Each row of a before or after table is a point. The points were changed in one or more steps. Then noise was added and the rows were shuffled. The steps act on how far a point lies along the listed directions, d1 being the first. What was done? A step turns or swaps two directions, mirrors them in a line or flattens them onto one, adds a multiple of one to another, or multiplies one. Angles are multiples of 10 degrees, from the lower direction toward the higher: turns from -170 to 170, lines from 10 to 170 but not 90. Use the fewest steps. Two steps may share a direction if one is a turn and the other turns, adds or multiplies; they go together, in the order done. Otherwise the lowest direction goes first.
In the rows, zero is written as 100.

Directions:
(1): 164 82 111
(2): 120 163 86
Before, 9 rows:
139 132 110
85 64 102
149 17 106
103 103 116
42 120 71
76 89 93
35 142 89
97 58 119
83 5 127
After, 9 rows:
63 177 56
101 108 115
61 124 98
99 25 126
145 122 113
80 84 97
63 105 88
91 33 99
8 140 84
Steps: swap d1 and d2

Directions:
(1): 84 43 56 74
(2): 36 96 102 145
(3): 126 118 42 141
(4): 67 150 72 59
Before:
75 70 92 96
99 127 111 130
123 154 77 64
141 130 49 86
50 90 132 95
126 126 90 51
130 102 143 50
74 121 102 100
58 98 182 122
72 117 148 130
After, 10 rows:
105 131 109 128
152 115 38 101
69 72 95 100
139 129 80 80
131 106 94 58
74 124 153 120
49 90 148 93
54 107 196 104
81 113 111 105
124 93 147 39
Steps: turn d1 and d2 by 10 degrees; multiply d3 by 1.3; multiply d4 by 0.4

Directions:
(1): 39 61 122 117 151 134 124 143
(2): 135 88 128 158 97 117 167 56
(3): 80 93 34 102 37 124 144 129
(4): 170 121 88 69 139 139 122 147
(5): 113 130 89 182 102 73 74 153
(6): 93 100 22 118 160 102 94 54
Before (14 x 8):
77 104 72 70 115 97 77 83
59 103 108 101 43 82 99 110
111 80 121 66 135 103 84 79
70 85 73 111 71 98 82 180
40 74 108 148 119 128 147 32
27 94 53 115 69 92 92 79
134 149 144 168 123 44 45 105
141 107 62 90 106 109 148 27
163 124 99 66 116 88 84 119
130 118 68 176 83 70 70 43
129 140 61 189 50 92 110 126
95 60 82 117 113 166 186 92
47 68 35 155 134 96 140 104
100 103 98 91 188 152 154 116
After:
41 123 81 136 101 96 91 185
82 84 64 73 111 69 43 58
43 76 91 138 100 100 120 1
107 106 97 58 138 99 97 53
130 93 115 100 81 100 97 144
35 66 22 68 110 107 129 115
57 77 89 64 137 177 148 144
88 57 105 106 50 136 162 44
61 79 183 85 26 79 113 60
97 104 41 39 105 130 115 67
123 125 68 79 71 107 101 115
123 117 118 144 67 53 95 104
122 103 78 156 100 125 171 125
65 80 58 138 167 138 110 149
Steps: turn d1 and d2 by -60 degrees; swap d3 and d6; turn d4 and d5 by 110 degrees

Directions:
(1): 88 147 97 78 93 168 60 82 135
(2): 141 58 74 75 125 95 108 94 172
(3): 76 126 124 53 98 104 180 99 114
(4): 134 92 106 164 96 158 144 105 102
(5): 125 113 114 80 105 109 88 195 99
(6): 37 33 98 95 77 132 97 123 108
Before:
113 124 108 94 88 99 103 100 105
105 81 88 96 110 108 95 106 103
92 82 84 99 97 124 85 126 111
107 105 79 92 90 105 85 90 132
124 71 92 138 97 160 121 138 116
139 106 100 101 100 106 88 113 126
133 91 90 95 88 111 101 113 112
36 11 90 81 79 139 85 139 138
87 115 118 113 90 92 98 64 81
121 124 85 101 98 93 77 120 126
122 92 76 107 103 78 100 68 114
108 32 85 128 101 61 138 79 99
116 112 101 87 116 121 114 123 130
109 96 109 95 115 116 93 123 88
After:
117 118 100 104 90 97 84 99 106
103 84 93 89 107 104 110 111 103
112 100 90 91 102 74 132 73 108
111 99 79 84 94 96 105 94 140
119 63 100 145 95 132 146 149 89
39 7 90 78 83 130 96 145 136
131 89 90 114 117 101 89 120 117
85 125 120 104 88 103 100 64 91
139 102 105 96 100 94 110 119 121
109 96 108 95 117 117 93 123 85
119 125 93 86 100 90 99 126 132
93 83 91 90 96 120 106 133 113
84 51 100 129 89 57 161 88 67
130 88 93 94 89 100 115 122 101
Steps: add -0.5 times d4 to d1; turn d1 and d2 by 30 degrees; mirror d3 and d5 in the line at 100 degrees

Directions:
(1): 163 105 118 52 70 117 107 101 113 140 139 52
(2): 129 112 70 67 110 85 141 94 167 90 41 118
(3): 68 109 72 109 127 117 105 125 120 195 107 119
Before (10 x 12):
64 106 125 120 114 109 75 97 38 152 169 76
92 95 84 121 80 91 93 89 98 59 78 107
86 96 129 90 105 118 93 115 65 139 145 71
94 109 86 78 99 101 98 96 126 153 98 98
125 123 86 67 93 94 122 108 145 68 73 111
101 92 94 83 110 106 101 110 123 160 118 104
82 110 91 115 103 125 83 130 101 187 146 94
60 76 113 124 97 85 98 91 89 56 85 113
78 92 87 103 115 76 101 106 72 66 101 110
47 78 143 145 78 94 52 98 30 58 124 100
After (10 x 12):
62 117 100 111 130 110 92 105 78 196 147 95
103 80 128 94 88 101 77 97 75 105 149 83
86 98 119 126 82 121 64 121 58 140 169 73
74 97 73 97 128 76 111 113 97 88 80 125
102 97 120 89 77 95 68 81 75 96 127 75
37 105 72 123 127 103 105 126 140 177 63 145
87 99 68 115 87 89 103 94 120 84 65 115
83 98 115 84 115 118 103 122 89 164 130 81
55 88 86 116 110 91 117 103 122 96 64 129
129 116 110 75 80 90 109 100 114 36 89 98
Steps: mirror d2 and d3 in the line at 140 degrees

Directions:
(1): 78 107 109 80 134 113 107 108 115 45 33 85 183 58
(2): 123 80 80 133 35 68 66 125 80 125 69 23 113 61
(3): 98 111 55 56 82 139 73 71 5 101 80 137 93 71
(4): 40 134 135 127 119 163 59 68 107 110 117 45 67 70
Before, 12 rows:
76 110 92 112 78 128 40 71 52 114 98 49 92 65
105 109 76 89 73 103 81 107 51 96 60 69 111 56
117 93 80 110 99 108 91 96 81 126 147 105 45 117
76 132 103 81 109 159 57 78 52 89 87 95 98 68
131 98 90 89 100 86 130 105 98 137 179 189 5 186
81 101 105 128 108 114 87 83 90 93 112 82 97 98
73 115 83 81 120 164 81 54 57 114 126 125 57 99
61 111 99 112 97 121 86 97 83 118 103 75 102 63
117 84 79 136 75 74 102 117 130 130 108 86 76 128
58 110 117 95 95 144 67 81 101 95 81 57 88 74
130 94 116 93 116 106 142 80 118 116 160 173 48 165
63 115 95 123 118 127 71 67 73 122 115 102 57 104
After (12 x 14):
96 98 71 49 132 131 117 83 64 68 67 154 140 90
75 104 101 135 104 110 90 107 144 100 72 52 113 86
91 93 78 86 131 92 107 97 81 72 51 130 143 91
106 85 73 89 84 73 115 121 78 107 86 114 135 85
61 129 155 94 169 172 117 62 140 65 100 113 111 95
14 152 151 87 188 193 92 78 134 49 75 94 115 71
124 102 64 92 56 85 85 109 47 117 85 83 84 78
110 84 88 110 104 82 108 100 89 77 92 109 129 108
83 107 97 92 141 131 92 101 96 68 75 80 133 64
139 97 69 56 85 94 96 109 43 86 80 150 120 104
129 67 73 65 73 69 116 118 91 87 67 122 122 112
128 80 59 76 71 68 85 106 53 86 58 100 152 83
Steps: turn d1 and d4 by -150 degrees

Directions:
(1): 98 55 138 44 64 82 110 101 42 160 121 40 151 40 78 99 116 102 163 115
(2): 151 37 140 78 64 109 157 137 168 110 60 80 109 127 116 96 87 20 67 81
(3): 113 68 117 148 112 157 128 62 82 73 163 112 107 34 47 40 60 75 48 112
(4): 52 53 68 73 69 143 90 12 71 128 50 121 74 107 168 52 125 83 85 109
Before:
129 97 122 127 113 110 133 138 149 79 99 102 82 100 100 92 67 71 61 86
123 86 111 140 123 135 147 113 116 97 112 122 101 103 73 95 71 54 63 87
104 5 112 62 70 133 135 71 108 122 41 103 93 128 133 64 97 31 87 105
90 151 72 125 123 80 63 107 145 71 76 122 65 142 98 118 88 118 90 87
62 45 70 68 51 141 114 20 76 150 88 104 87 93 134 35 119 59 80 106
92 87 75 93 104 106 107 77 89 114 60 116 76 139 129 91 110 82 94 92
78 51 82 111 111 142 92 31 98 87 100 131 71 84 112 45 99 89 68 103
115 61 116 65 66 123 102 75 108 126 69 93 101 111 133 84 115 53 105 96
139 78 127 65 80 79 124 155 109 133 85 55 129 110 108 120 115 68 131 89
52 76 72 99 103 111 81 19 31 137 96 94 95 33 105 62 117 113 116 123
82 87 97 118 86 129 120 57 102 107 93 93 107 80 84 74 91 79 76 110
144 76 162 64 75 46 137 195 140 123 102 52 148 125 63 142 92 58 131 91
79 94 97 132 123 125 121 57 82 60 127 117 64 84 98 72 84 92 63 104
After:
111 109 112 102 113 94 98 124 48 119 152 62 137 50 56 108 106 121 141 107
65 103 84 92 75 104 98 60 105 128 60 89 103 105 118 99 118 97 104 111
81 72 97 85 88 109 122 61 103 91 63 110 59 132 153 84 107 68 78 98
134 92 120 115 95 92 118 128 173 83 85 86 94 118 74 103 62 55 70 82
90 50 111 87 88 138 140 75 69 145 86 101 111 89 103 77 98 56 96 99
89 87 143 102 102 94 110 107 39 117 193 65 151 28 10 81 79 112 135 122
109 50 132 82 74 123 135 99 95 126 100 76 102 57 106 72 84 70 91 104
83 66 111 24 79 57 90 110 57 153 57 65 125 119 116 127 126 108 187 115
57 121 55 38 67 59 69 96 87 156 59 87 89 149 147 120 153 119 150 92
56 143 36 115 123 71 57 70 96 106 42 125 59 130 150 120 128 134 114 97
78 59 78 60 92 93 81 77 122 122 39 112 71 146 156 99 130 93 116 92
112 99 97 79 107 74 109 130 100 121 71 85 100 144 107 122 111 92 124 88
105 103 108 56 82 76 71 102 80 133 98 72 116 101 110 122 127 111 164 100
Steps: turn d1 and d2 by -80 degrees; turn d3 and d4 by 80 degrees
